Each row of a before or after table is a point. One or more steps were done to the points. Then noise was added and the rows were shuffled. The steps act on how far a point lies along the listed directions, d1 being the first. Write out the steps. A step turns or swaps two directions, mirrors them in a line or flattens them onto one, adds a multiple of one to another, or multiplies one. Angles are multiples of 10 degrees, from the lower direction toward the higher: turns from -170 to 170, lines from 10 to 170 but not 90. Use the fewest steps. Two steps may share a direction if one is a turn and the other turns, adds or multiplies; they go together, in the order done. Otherwise the lowest direction goes first.

Directions:
(1): [-11  55]
(2): [55 11]
Before:
[[ 42 -27]
 [-94 -58]
 [-26   0]
 [ 28 -30]
 [ 11 -33]
 [ 10  13]
 [-10  53]
 [ 22 -37]
 [  9   2]]
After (9 x 2):
[[-23  33]
 [  8   6]
 [-18 -26]
 [ 18   4]
 [-26  20]
 [-13  37]
 [ 38 -31]
 [-93 -56]
 [  0  47]]
Steps: mirror d1 and d2 in the line at 70 degrees

Directions:
(1): [-56 -38  10]
(2): [ 39 -54  15]
Before:
[[ 26  22 -16]
 [ 29 -18  33]
 [ 48  25  -4]
 [-15 -33  -1]
 [ -1  19   9]
 [ 38 -35  14]
 [ 17  -8   2]
 [ 18 -13  17]
 [ 21  52 -17]
 [ 50  22 -25]
 [  9   7  -7]
 [ 45  86 -14]]
After:
[[ 14  16   8]
 [ -2 -33  36]
 [ 51 -29 -11]
 [-39 -11  -8]
 [ 56  15 -13]
 [  5 -21  -4]
 [ 32  -8  -9]
 [ 13  -6  -3]
 [ -5 -49  17]
 [ 95  25   2]
 [ 49 -20   8]
 [ -3 -24  20]]
Steps: turn d1 and d2 by -50 degrees

Directions:
(1): [ 37  -4   7 -69]
(2): [23 71 23 11]
(3): [-52  34 -36 -33]
Before, 8 rows:
[[-12 -13  -3   7]
 [ 19 -36  -8   3]
 [-21 -12 -11  16]
 [ -2   8  17  33]
 [ 15 -35  -1 -10]
 [-54  95   2  18]
 [ -4  30 -13 -18]
 [  9   7  15  -3]]
After:
[[ 28   5  29  11]
 [  9 -31 -17 -23]
 [ -7 -31 -18 -28]
 [  3 -17   0  23]
 [-15  29 -10  17]
 [ -5 -15   4   4]
 [ -6  70  44  88]
 [ -1  10  11 -15]]
Steps: add -0.3 times d1 to d2; turn d1 and d3 by 70 degrees

Directions:
(1): [-77  48  13  27  25   9 -48  18]
(2): [  0   1  30 -43 -40  49 -48 -58]
(3): [-38 -67  76   9   2  -4  23   7]
(4): [-13 -27 -35   5  10  93  23  30]
Before:
[[ 10 -50  -2  -2   2  -3  28  27]
 [ -4  66 -28 -19   6 -29 -47 -12]
 [ -5 -11  17  13   1 -18 -14 -18]
 [  1 -22  13  -3  13   1  11   5]
 [-35  21   6  13  13  36  -7  -1]
 [ 26  95 -32  -1   5 -82 -54 -19]
 [ -1  77 -29  -1  -5 -64 -53 -32]
 [-12  -6  18 -18  16   0   7 -19]
 [-21   2   1   2  -9  -6 -11 -18]
 [  5  17 -45   8  34  31  -1  18]
 [  8 -10  21  -9  -9  23  -6  13]
 [ 45  -1 -33 -28   9   3  19 -18]
 [ 32 -18  -1 -10 -23  13  19 -20]
 [ 46  -5 -31 -23 -18  10   8  -1]]
After:
[[  1 -49  34 -10 -10  11  18   6]
 [-22   8  13  -2  10   4 -22  -3]
 [ 43 -14  12 -32  -8   1 -10 -46]
 [-33  -3  37  -5  -5 -20 -37  -4]
 [ -6   4 -26   9  -1   8   9  -6]
 [ -1  -3 -20  26  16  -4  -3   9]
 [ 59 -21 -47 -22   5 -16  47  15]
 [ 18  31 -16 -10  -6  28  -7 -22]
 [ 80 -34 -44  12  18 -63  82  35]
 [ -4  10   9  -6  -4  30 -17  19]
 [ -4 -45  38 -16  14  -3  25 -16]
 [-24 -24  29  12  -3  22  13   2]
 [ 57 -32 -59   8  13 -38  69  24]
 [-20  11  -7  -5  25   9   9  -2]]
Steps: turn d1 and d3 by -100 degrees; swap d2 and d4
